Each row of a before or after table is a point. One or more steps were done to the points. Then noise was added and the rows were shuffled. The steps act on columns, c1 being the first. Name the steps. A step turns or swaps two columns, mirrors them in a line or flattens them onto one, adds a multiple of one to another, or multiplies or shifts one. Angles are multiples of 10 degrees, from the lower column toward the higher: turns from -170 to 170, lines from 10 to 170 but not 90. Use the fewest steps. Two steps may share a column if one is a turn and the other turns, adds or multiplies; they go together, in the order done. Otherwise the lowest column goes first.
In the rows, zero is written as 128.

Before (8 x 3)
[[182 116  88]
 [134 137  59]
 [132  73 191]
 [165 149 150]
 [193  88 120]
 [ 82 112 121]
 [148 142 137]
 [152 238 117]]
After (8 x 3)
[[112  46 192]
 [146  75 194]
 [131 197 154]
 [ 69  32 109]
 [150  73  88]
 [113 104 144]
 [191  97 156]
 [ 97 108 153]]
Steps: turn c1 and c3 by 110 degrees; shift c2 by -40

Before (14 x 4)
[[152 126 151 160]
 [141 124 157 105]
 [107 119 142 114]
 [119  98  96 138]
 [125 114  99 132]
 [127 114 142 159]
 [125  78 160 144]
 [159  91 130 166]
 [151 134  95 117]
 [135 124 152 129]
 [103 100 116 125]
 [147  92 105 115]
 [139 106 111 101]
 [168 120 128 158]]
After (14 x 4)
[[198 195 132 164]
 [126 175 146 101]
 [ 65 179 108 121]
 [119 174 147 150]
 [149 186 117 105]
 [163 167 112 156]
 [185 152 128 153]
 [200 185 146  93]
 [ 54 160 131 140]
 [166 184  92 114]
 [100 159 154 151]
 [219 153 161 108]
 [120 138 127  92]
 [249 178 156 112]]
Steps: multiply c1 by 3; shift c2 by 60; turn c3 and c4 by -120 degrees

Before (9 x 8)
[[170 109  70 114  78  91 176 122]
 [110 153 110 145 114 116  89 156]
 [ 85  97 158  73 144 125  87 173]
 [179 181 139  96 148 160  86 111]
 [ 92  94  67  80 170 140 111 160]
 [ 90 133  69 139 108 154 177 170]
 [174 178 133 141 102  99 122 179]
 [163 100 162 156 112  88 106 172]
 [148 173 130  95 169 125 120 105]]
After (9 x 8)
[[131  96 126  94 116 117  94 137]
 [128 113 193 116 171 141   9  71]
 [129 172 124 103 144 128  92  60]
 [130  94 100 163 167 124 166 104]
 [126 104 182 140  78  92  93 115]
 [128  94  87 155 149 161 150 105]
 [125 173 120  75 114  90 117 138]
 [128  89 172  86 110 155 112 123]
 [130  94  93  75 102  98 177 123]]
Steps: multiply c1 by 0; turn c2 and c3 by -140 degrees; add -1.5 times c3 to c7; turn c4 and c8 by 110 degrees
